Rows are points. A path goes straight from each point to the next, and from the last back to the first. The post is the endless flat space through its rows: a point in 2 columns, a line in 3, a plane in 4, and so on, so that a path can go around it. How many times does the path go around the post? Going back the other way cancels.

Post (1 x 2):
[[ 1 -3]]
Path:
[[-30   5]
 [-24 -62]
 [ 51 -48]
 [ 62  19]
 [  1  67]
 [-29  38]
 [-28 -21]
 [ 30 -88]
 [ 64 -28]
 [ 30  51]
 [-26  49]
 [-55  38]
 [-12  18]]
Times around: 2

Post:
[[-74  94   0 -33 -13  -2 -92  14]
 [-84  87  36 -17  41  32 -45  55]
 [-40  10  -9  19 -12 -36 -21  37]
 [ 32 -28 -10  23  42  -7  31 -70]
 [  9 -19  17  98  15 -11  27 -63]
 [-64  36  56 -38 -31  -5 -41  32]
 [ 58   8  -4  65  -9  17  74 -41]]
Path (24 x 8):
[[ 29  76  10 -10 102  18 -32 -77]
 [-67  84  10 -10  20 -49 -32   4]
 [ 43 -13 -45  21 -91 -37  56 -23]
 [-74  62  34 -14   6   7 -27  10]
 [-47  78  30 -50  78  11 -24 -30]
 [-62  13  35  40  34 -19 -10 102]
 [-17  47  42  -1 -52  -1 -66 -16]
 [ 49  54   8 -24  33 -11  17  -2]
 [  5  34 -22  97  11 -46   4  -8]
 [  7  34  34  70  37  -7 -23   7]
 [-64  37  51  38 -26  26 -82  49]
 [ 18  28  39  15 -26  22 -51 -21]
 [ 23  81  -8   1 -20   9  16  15]
 [-52  38  42  41  54   5  29  33]
 [-57 -15  -1  38   3  15  12 -77]
 [-82 -11  14  -6  18  46 -45  34]
 [-75  -8  34  42 -32  18 -13  40]
 [-10  22 -27 -24   1  21  23 -59]
 [  5  10 -55  -9  33 -78 -25 -71]
 [  9  83  10  19 -58 -15   4  84]
 [-26  77  63  39   1  61 -39  33]
 [-13  28   8  88   8  34  37  33]
 [-24 -35  -7  20   8  13  19  14]
 [ -7  42  18   0 -31  40 -39   2]]
Times around: 0

Post:
[[ -47   45   16  -22  -40  -48   14  -98  -55  -38    7   38   67   15]
 [  12   34    5   84   22 -101   58  -11  -24   33   42  -56   29  -18]
 [   7   52    6   15   16   34   30   17  -14   15   16   68   78   -7]
 [   3  -24   10  -45   17  -46   42  -19   23  -25   42   64   -2  -19]
 [ -42   21    1   73   -8  -62   12  -48   11  -12   86   38  -17   -5]
 [   7   74  -24   56   21  -14    0   -6  -28   16   15  -11   -2  -79]
 [  26  -62  -39  -16  -17  -40  -66   14  -11   17    4  -33   24  -38]
 [  -5    3    7 -115  -26   21   30   47   83   -3    0   41   30   60]
 [ -19  -31    5  -56    9   73   39  -17  101   69   20   72   39  -25]
 [  29    5   45  -38  -44   49  -31   -5  -11   -5  -34  -76  112  -75]
 [  45  -26  -26  -26   54   70  -23  -19  -13  -25    6  -81   36   -7]
 [ -30  -16  -35   44   92  -36   15   45   16  -45    8   -7   13   -7]
 [   8   54   47   -7   41  -42  -27  -57    0   25   31    6   40   11]]
Path (13 x 14):
[[-10  -3  17  -4 -36  25   6  -5  34 -34   3   7  37  -3]
 [ 29  64  -6 -77 -65  21 -45  57  -5  23 -32 -41 -44  29]
 [-82  91  63  41 -27   5 -55  -7   2  35  56   5  59  50]
 [ -7  67  11  31 -22   7 -62  -9 -18  -8  56 -45  37   4]
 [-32  65 -31  44   8  16  -8 -76 -18 -67  50 -20  18   6]
 [ 45 -34 -19  24  12  25  71 -83  18  65  70  40  40  39]
 [-10   6   4 113  -6 -47  77 -67 -33  30  49  18  29 -30]
 [-36 -65  34  87  32 -12  64 -26   4 -30  62 -29  26 -60]
 [ 13  11   4   0  26 -84  10  38 -93  25  44   6  41 -14]
 [-63  16  57 -56 -17  12  13  50  26   1   4  83  64   9]
 [-88  67  -5   3  -6  -6 -12 -14   1   0  50  -7  31  52]
 [-22  11  -2 -10  35 -34 -13  37  36 -61  50  27  32 -56]
 [ 90 -15  16  -8 -29 -24  24 -43 -21 -29  20  37  73 -92]]
Times around: 2

Post (17 x 18):
[[ 22 -36 -90  39  47  -3 -15 -57  29   9 -61   1  10  29  -2 -32   1 -25]
 [-14  -8  82  10 -11  -2  -9 -15  20  27   1 -30  -6  44 -62 -32   5   6]
 [  5  -3  29 -24 -28 -44 -38  39   1  21  39  25  -1  50  -1  -5  -7 -12]
 [  5 -52 -25  13 -26 -17   0 -17 -46 -36 -17  39 -65 -55  26  17  -6  -3]
 [-38   8 -15  11 -40  -7  15 -10 -15 -18  64   2  -9 -30  47  30 -57   3]
 [  1   9 -49  25  60 -32   1  -4 -26   7 -53 -20 -47 -33  30  14 -15 -42]
 [ -3  13 -16  39  78   3  -1 -43 -18 -13 -20  27  15  23 -56  -5  37   1]
 [ 60 -18 -56  -8  64  23  16 -21  30  -9 -39  -7 -17  -3 -13  -8   8 -52]
 [ 13   3  28  47  18 -44  10 -13  27 -20 -29   9   8  55 -78 -35  25 -52]
 [-41 -15  53 -44 -47 -37   8 -14 -12  27   9   7  52   7 -39 -18  -1 -34]
 [-30 -13  12  -3  48   3   6  23  27 -22 -49  21  18  57 -27 -51   9 -41]
 [  8 -49 -38  39  35  10  30  -1 -32  -8 -10  -4 -15  18  -8  42  24 -29]
 [ -4  23  56   5 -49 -12  17  14 -12  68  15  57  18  45 -20 -42  -1 -14]
 [ 11 -18 -59   7   4  -3  11  21 -60 -29  -2 -27  -4 -43  30  -2 -33  29]
 [-14  -8  37   3 -33 -31  24  11  -8  16   3  27  18  -9  28  41 -75  23]
 [-33 -12  14   2 -57 -50  28  40   7  14  30  -4  -5 -49  51  20  -5  41]
 [-11  -1  22  42  20  24 -35  20  10  -1 -21  -1  13  -6 -51  10   4 -24]]
Path, 22 rows:
[[ -30   10   44   75   11    2  -27   16  -25  -66    2  -13  -23   15
   -69   51   54   55]
 [ -20    6    7   50   18  -11   15   44  -20   -4  -25  -50   29   -2
    17    9   18    3]
 [ -17  -18  -24   95   42  -43   -5   27  -17    0  -27  -14  -11   25
    -2  -29   -7  -63]
 [  10    0  -40    9   -4  -60   14    5  -16  -17   39    6   10   30
   -40    4  -43  -33]
 [  27    7   24  -37   34  -48   30   27   13   34  -45   -3   -9  -21
   -19   33   24  -31]
 [  -6    6    2  -15   36  -42  -16   -6   18   -7  -20  -27    7  -35
     3   61   31  -26]
 [  -6  -26   39   17   17   19  -15   43   -2  -17  -60   -6  -33   -8
    23    4   21  -24]
 [ -19   50  -13   28    1  -34   36   -4  -19    2  -11  -24   18  -44
    -8    2   34   -1]
 [ -51   32  -35    4   27   -3  -56   46    6  -28  -10  -19  -31  -36
    -9   10  -31  -19]
 [ -22  -21   -1  -22   20    8  -10  -36   -4  -28   41   56   -5   -8
   -25   26  -62  -66]
 [ -64  -16   17   16   17  -66  -27    1    0  -51    3   43    9    1
    29    1    0  -24]
 [  12  -18   47   11   -7   18   32  -52   11  -26   20  -14   28    7
   -52  -20    4   -7]
 [  52  -11  -31    5   35  -13   14  -34  -15   28  -37   16  -44  -11
   -13  -57   -5  -82]
 [  71    3    7   32   32    0   48   19   57   61  -12  -26  -52   49
   -37  -71   36   -4]
 [   6  -48   78  -22  -11  -29  -24  -29  -11  -27    8    6    0    4
   -75   35    0  -93]
 [  43  -50   -4   23  -35   13   -9  -85   27   11  -18  -39    1  -20
    -2   -3   11  -25]
 [ -50   28  -25   38   20   -2  -41   18  -82   14  -23   60   13  -18
    55   45  -49   58]
 [ -55   36   43  -10   23  -18    2   30  -57  -23  -23   24    0    7
   -43  -33  -38  -27]
 [ -21  -72    1   23   21  -17  -27  120  -44   14  -34  -10  -41   -9
    27   37  -18   -7]
 [  42   58  -12   22   88   41   10  -62   -8  -25   33   66   75   14
   -94    7   26  -29]
 [ -10  -12   -5   -2   21  -36   -8   34   -3  -46 -121  -24  -21   -3
    26  -11  -14 -105]
 [  33   -6    4   30    0    3   53  -32   28  -27    2   21   18   27
   -12  -40   58  -35]]
Times around: 1
